Rows are points. The ring and each string are closed loops that go straight from each point to the next, and from the last back to the first. Before rounding, they use only three directions, however many columns there are. How many times does the string pass through the ring? Passing back the other way cancels.
In the rows, zero is written as 128.

Ring, 10 rows:
[[151  87 127 143]
 [148 126 127 139]
 [132 148 127 136]
 [ 94 156 125 129]
 [ 65 139 122 126]
 [ 48 104 122 125]
 [ 48  76 125 128]
 [ 72  40 131 135]
 [100  34 133 139]
 [129  48 131 143]]
String:
[[ 29  85 100 120]
 [ 17  82 136 124]
 [ 42  88 151 130]
 [ 73  96 152 134]
 [ 89  95 119 132]
 [ 63  97  85 122]
 [ 29 116  97 118]
 [ 20 134 128 120]
 [ 38 132 140 125]
 [ 31 132 106 118]
 [ 40 119  80 117]
 [ 78 100  97 126]
 [ 73  99 114 128]
 [ 58  92  89 122]]
Times through: 1

Ring (10 x 9):
[[190 116  97  94 130 102 107 151 134]
 [185 145 101 103 119 100 110 157 109]
 [163 161 109 111 113 103 118 159  97]
 [116 163 121 118 114 113 132 159  98]
 [ 77 146 127 118 122 124 142 154 114]
 [ 55 117 126 113 135 132 144 146 140]
 [ 57  93 121 105 145 134 141 141 159]
 [ 77  76 114  98 151 132 134 138 172]
 [118  70 106  90 151 123 123 138 176]
 [166  86  99  88 143 111 112 144 160]]
String, 20 rows:
[[ 10  79 114 109 157 148 138 133 171]
 [ 48  92 147 104 138 134 165 146 164]
 [ 86 107 145 103 129 123 159 151 150]
 [113 117 117 104 132 119 132 149 137]
 [ 67 126  96 116 140 132 115 142 127]
 [ 29 143  95 128 138 140 116 142 114]
 [ 36 149 128 125 125 134 146 151 113]
 [ 70 142 159 115 114 122 172 159 122]
 [116 121 144 103 121 114 156 156 137]
 [ 93 131 114 112 130 123 130 149 125]
 [ 73 137  90 119 137 130 109 144 117]
 [ 24 144 100 128 137 141 122 143 114]
 [ 15 131 116 124 137 142 137 143 127]
 [ 36 119 103 118 144 140 124 140 135]
 [  7 100 129 115 145 145 151 140 155]
 [ 58  92 155 102 134 130 172 148 165]
 [ 99  99 151  98 129 120 165 152 157]
 [110 110 120 102 133 120 135 148 143]
 [ 68  99  96 108 149 134 116 138 150]
 [ 34  86  99 109 157 144 122 133 163]]
Times through: 3
String, 12 rows:
[[151 114 122  97 127 109 134 153 139]
 [216 121 128  89 116  91 133 160 132]
 [217 146 102  98 115  92 109 160 108]
 [175 139 130 100 113 100 138 161 119]
 [139 129 115 104 125 111 127 153 126]
 [135 144  78 113 132 115  93 147 108]
 [147 137 112 105 123 109 123 154 119]
 [136 130  94 107 132 114 108 148 122]
 [180 145  63 108 132 106  75 148 104]
 [237 132  73  94 127  91  81 152 115]
 [206 111 115  88 125  96 123 155 140]
 [157 111 128  95 126 107 139 154 142]]
Times through: 1

Ring, 9 rows:
[[162 143 168 100 129 133 146 134 108 111 127 133]
 [128 158 151 104 102 114 173 133 121 119 139 119]
 [103 138 121 110  88 103 182 124 141 121 154  97]
 [104 108 107 115  95 107 171 116 149 116 158  89]
 [109  73 108 127 108 121 153 115 147 108 159  89]
 [120  38 141 155 129 150 129 129 126  98 154 107]
 [139  42 168 157 143 164 117 138 109  94 144 125]
 [168  72 180 134 154 164 112 138  99  95 130 138]
 [179 108 178 110 150 153 121 135 100 101 123 140]]
String:
[[138  14 125 144 144 154 112 116 134  92 152 101]
 [143  58 122 120 134 138 128 113 136 100 147 102]
 [125  79 136 132 120 134 144 126 129 105 150 107]
 [ 93  73 140 156 103 132 158 136 130 108 161 102]
 [ 77  62 124 162  95 126 164 131 140 109 169  91]
 [108  52  93 127 110 121 148 107 156 106 163  80]
 [145  49  78  96 131 122 128  89 162 102 153  79]
 [138  66 113 115 127 131 134 110 141 103 149  97]
 [126  81 140 132 120 135 144 128 127 106 149 109]
 [147  78 133 116 132 137 132 118 129 103 143 109]
 [160  62 129 113 143 143 120 113 130  99 140 109]
 [130  80 151 137 125 141 140 133 120 104 146 116]
 [109  49 180 180 126 161 135 153 104  98 153 126]
 [120  39 192 185 137 172 123 156  96  94 148 134]
 [169  31 183 152 166 180  95 139  97  87 133 138]
 [191  48 161 119 171 168  93 122 108  89 127 131]
 [172  63 157 121 155 158 109 124 112  95 132 126]
 [129  79 163 144 126 147 138 139 113 103 145 122]
 [114  51 182 177 128 162 133 153 103  98 150 128]
 [102  23 185 198 130 171 127 157 102  94 157 126]
 [122  11 155 173 140 165 115 136 117  91 154 113]]
Times through: 3
String (27 x 12):
[[131   7 146 164 145 164 110 129 122  90 153 110]
 [104  37 175 186 125 162 133 151 108  97 156 122]
 [111  65 174 169 121 153 141 149 108 102 151 123]
 [161  66 154 124 147 153 117 126 115  97 136 122]
 [198  53 162 112 174 168  91 120 107  89 123 133]
 [196  57 191 129 176 180  90 137  90  88 120 148]
 [145  85 194 151 139 162 128 152  93 100 135 141]
 [123  98 165 142 118 140 149 142 112 107 145 123]
 [188 105 151  90 151 143 119 118 115 102 124 128]
 [146 110 163 121 128 139 142 135 111 107 136 127]
 [133 139 191 133 116 140 157 154  96 112 134 140]
 [160 166 178  97 122 129 156 140 102 115 124 140]
 [194 180 146  51 133 116 148 114 118 116 115 129]
 [151 130 142  96 122 124 150 123 124 112 135 117]
 [ 94 125 166 149  94 126 175 150 115 116 152 119]
 [ 69 166 161 144  67 105 207 154 121 128 158 113]
 [109 172 117  90  81  90 193 121 143 127 149  98]
 [112 164  95  78  82  84 191 108 156 127 151  87]
 [ 66 150 106 120  60  85 209 125 154 129 168  83]
 [ 72 110 149 159  82 119 183 146 127 117 164 105]
 [122 100 127 119 111 123 155 122 135 111 150 103]
 [151  87  80  78 124 111 141  89 160 108 147  83]
 [118  63  74 106 110 111 149  94 166 108 161  72]
 [ 92  52 109 147 103 125 154 119 148 107 167  85]
 [ 98  71 144 156 107 135 154 137 127 107 159 106]
 [125  82 144 135 120 136 144 130 125 106 148 111]
 [158  39 119 118 147 147 112 108 136  95 144 102]]
Times through: 2
